Each row is a point. Two turns around zero, p and q, are shown by what they do to some points. Where does a point land after both, in the order given? Backwards means that the second turn is done in reverse. Each puzzle has new turns, and all numbers are rounded.

Turn p:
[38 11 5] => [21 30 -16]
[1 15 32] => [2 25 25]
[-1 -38 31] => [34 -17 31]
[-24 32 -26] => [-46 2 -14]
[-14 -20 -42] => [-11 -39 -26]
Turn q:
[27 20 9] => [32 11 8]
[-8 25 -7] => [0 26 -7]
[-43 2 25] => [-39 14 27]
[24 -47 -27] => [8 -52 -28]
Where do these land?
q, then p: [-21 -15 21] => [-4 -9 32]
p, then q: [-15 31 7] => [-21 26 11]
q, then p: [-21 -39 27] => [8 -28 43]
q, then p: [42 25 -15] => [20 26 -40]
q, then p: [-20 16 5] => [-21 11 10]
p, then q: [35 -17 -45] => [13 -18 -55]

Turn p:
[2 -20 0 12] => [5 -14 5 18]
[-15 -9 -19 -23] => [-32 -7 8 -7]
[-4 34 34 14] => [27 42 -7 -1]
[13 -5 -12 31] => [14 -17 -22 19]
[4 1 -3 -34] => [-13 -3 15 -28]
Turn q:
[-7 20 17 15] => [11 19 21 -6]
[11 -34 -24 27] => [-11 -12 -6 48]
[25 25 -13 12] => [38 -6 2 9]
[3 8 5 -10] => [5 -3 1 -13]
[-25 11 -17 -24] => [-2 16 -31 -19]
[5 -34 31 -6] => [-36 -20 23 -4]
[-13 3 0 -13] => [-6 7 -9 -13]
Where do these land?
q, then p: [4 32 -7 -7] => [10 -16 -4 -28]
p, then q: [6 -16 -20 -23] => [-34 1 -5 -8]
p, then q: [-20 -3 -2 19] => [10 19 5 17]
q, then p: [-17 -5 15 -29] => [-30 9 15 -13]
p, then q: [13 -9 -7 -17] => [-20 -10 -2 -9]
p, then q backwards: [7 29 10 9] => [-15 25 -15 -5]
p, then q: [8 -29 10 48] => [8 -13 26 49]

Turn p:
[-10 2 31 -5 14 -6 -8 -11] => [0 4 25 -20 21 -3 4 -3]
[0 -8 -6 -1 6 -12 19 4] => [-9 -12 -14 0 5 -15 1 -1]
[-4 -10 5 7 -12 15 14 -7] => [11 -20 4 -1 -11 1 11 -1]
[9 -12 -5 3 -11 14 -14 31] => [19 -4 -6 16 -4 10 -23 21]
[17 -2 -7 -7 -5 -26 15 -11] => [-6 1 -13 5 -1 -24 -3 -26]
[10 6 -13 -23 17 -3 -14 -6] => [-18 18 -5 -14 -5 5 -20 -7]
[-10 9 19 17 21 16 -24 -15] => [6 11 18 -19 18 32 13 1]
[-18 0 -26 9 -24 -1 8 -7] => [-13 -10 -2 28 -19 4 17 -3]
[6 14 2 -1 -6 4 3 22] => [11 12 -7 4 -5 -9 -1 19]
Turn q:
[-9 6 5 1 -17 -13 -16 1] => [0 22 3 9 -5 -6 -15 -4]
[-8 14 19 -4 7 -17 21 12] => [22 13 18 -6 -1 -7 16 14]
[-14 20 -12 -13 -13 -9 4 13] => [-1 31 -6 -13 9 -6 4 4]
[10 -14 -17 16 -6 5 -10 24] => [0 0 -27 14 0 22 -7 11]
[-4 -17 26 8 15 20 -22 -4] => [-9 -22 21 5 -18 14 -23 8]
[12 -12 -6 -17 2 -7 -2 -12] => [5 -15 -10 -6 5 -17 -9 -8]
[2 -11 -14 -7 -2 8 -1 -18] => [-16 -14 -10 -3 2 -10 -2 -10]
[0 12 -1 -11 13 -18 -12 -18] => [4 0 15 -2 21 -16 -12 -12]
[-8 18 -9 -10 -12 19 23 -14] => [-19 8 0 -21 -3 -5 26 -15]
[-10 -11 6 28 17 -9 7 3] => [1 -9 13 27 3 4 10 19]
[30 -4 3 8 -4 21 9 13] => [12 -14 -16 -4 -14 26 10 -8]
Where do these land?
p, then q: [13 8 -16 2 -10 -8 -14 1] => [-11 10 4 11 7 12 3 -17]
p, then q: [-13 -9 7 -1 -9 -3 -11 -9] => [0 -8 16 6 -15 1 -2 2]
q, then p: [4 11 12 12 -14 5 -11 -12] => [9 3 16 -1 -6 8 17 -12]
p, then q backwards: [4 -7 7 -14 -16 7 -12 -12] => [4 6 26 0 -1 2 -11 -8]
q, then p: [2 7 12 -1 -13 -12 2 1] => [9 14 -1 3 -3 -7 6 -11]
q, then p backwards: [-3 5 -36 7 15 17 -14 24] => [-9 -5 -16 18 39 1 -17 13]
p, then q: [-8 6 9 -24 22 -11 -5 0] => [1 13 20 -16 9 -11 -15 13]
p, then q: [11 -15 -15 -12 2 29 21 12] => [-6 6 -41 -2 -8 -5 -18 4]
q, then p: [-8 -9 0 8 30 -13 7 -11] => [7 -16 -6 -6 31 -6 -5 6]
q, then p: [8 7 14 12 -12 -8 -11 17] => [22 17 -4 2 -11 11 5 -2]
p, then q: [-10 -4 5 11 5 -1 48 -13] => [7 -13 -20 2 1 -37 22 17]

Turn p:
[-9 3 0 21 -19 1 -12 -15 -8] => [-5 0 -7 1 -23 -12 -12 6 20]
[7 -4 -15 5 13 7 -2 6 0] => [1 -3 1 9 9 5 -15 -11 -6]
[-19 10 15 -35 -8 30 9 8 -13] => [-2 -21 -14 -2 -11 32 23 24 -18]
[-20 7 -2 -11 26 -6 6 -13 -9] => [-8 -5 8 -7 -17 11 13 -25 -14]
[5 -2 6 23 26 3 15 -6 -10] => [12 0 26 15 -14 -7 -8 -12 -12]
[9 12 -1 27 2 -22 6 11 9] => [1 17 3 19 6 -30 2 -9 2]
[5 8 -6 1 6 -3 -3 -26 27] => [6 4 8 0 4 7 9 -21 30]
[-7 -10 16 -21 0 4 -16 24 29] => [-23 -14 7 -4 34 7 17 17 4]
[1 -8 -13 1 -16 -4 2 10 4] => [3 -4 -16 -4 12 -11 -7 3 2]
[0 -23 13 -20 -12 0 6 19 17] => [2 -15 2 -17 29 -3 12 21 -4]
[29 7 -15 9 -19 -9 -11 -19 -48] => [13 40 -19 -10 -29 2 -36 7 -3]
Turn q:
[21 -31 31 -4 25 2 -5 -31 -14] => [53 4 25 15 18 10 -6 2 6]
[-6 14 1 21 -8 4 11 -25 27] => [-19 18 6 15 -16 12 -19 -4 24]
[-6 14 -7 1 2 1 -14 15 14] => [-22 -4 -8 -8 7 2 4 13 5]
[-14 -8 -16 5 -5 -11 -9 11 -15] => [-9 -24 2 -10 -2 0 -2 -6 -18]
[-9 5 -17 -8 -9 -7 -3 -17 30] => [-19 15 3 -21 -1 4 -22 -7 15]
[-12 0 -16 -10 -3 12 -10 7 -19] => [-6 -2 6 -15 -2 3 12 3 -26]
[-11 12 40 10 13 -2 48 9 -8] => [3 1 6 43 -8 -24 33 -22 22]
[13 -6 8 -3 -15 6 -2 11 14] => [9 1 -14 -8 -12 -6 -1 14 12]
[18 -15 -20 -5 8 2 -2 15 -15] => [16 -10 -20 -11 7 11 7 -5 -20]
[5 15 -4 -8 -8 -8 -13 3 -14] => [-6 2 -5 -1 8 -13 -7 10 -20]
Where do these land?
q, then p: [-2 14 14 13 -22 -8 22 6 0] => [-3 3 -13 -5 -6 -32 -1 -5 19]
q, then p: [19 -25 -5 -26 15 -11 -15 5 8] => [5 14 11 -8 26 30 -4 -13 -12]
p, then q: [21 -14 10 -16 20 17 -18 15 -14] => [2 -5 13 8 6 5 33 29 -13]
p, then q: [-5 12 -4 12 -32 12 12 -16 2] => [-2 -2 -32 -15 -13 6 -18 -3 10]
p, then q: [-2 -1 -2 34 -15 -1 -2 0 3] => [-9 -21 -8 -3 3 -4 -25 4 13]
q, then p: [-24 -13 -5 -11 20 7 23 -9 20] => [18 -9 14 -4 -6 17 30 -3 21]
p, then q: [-20 3 10 17 -25 -9 -1 -8 -15] => [-12 -13 -12 -18 -13 -23 -16 -7 1]
p, then q backwards: [-1 8 -19 -9 12 -1 17 -11 -16] => [9 -16 -20 1 -4 5 19 -4 -14]
q, then p: [-19 26 7 10 -23 0 0 -11 5] => [-25 -5 -9 2 -13 -23 14 11 9]
p, then q backwards: [23 -1 5 -8 30 -4 -16 -1 0] => [-11 8 -11 -4 16 7 -4 -34 -2]
p, then q: [9 -8 -11 -15 20 0 -22 30 6] => [-8 -7 28 7 20 19 23 2 -10]
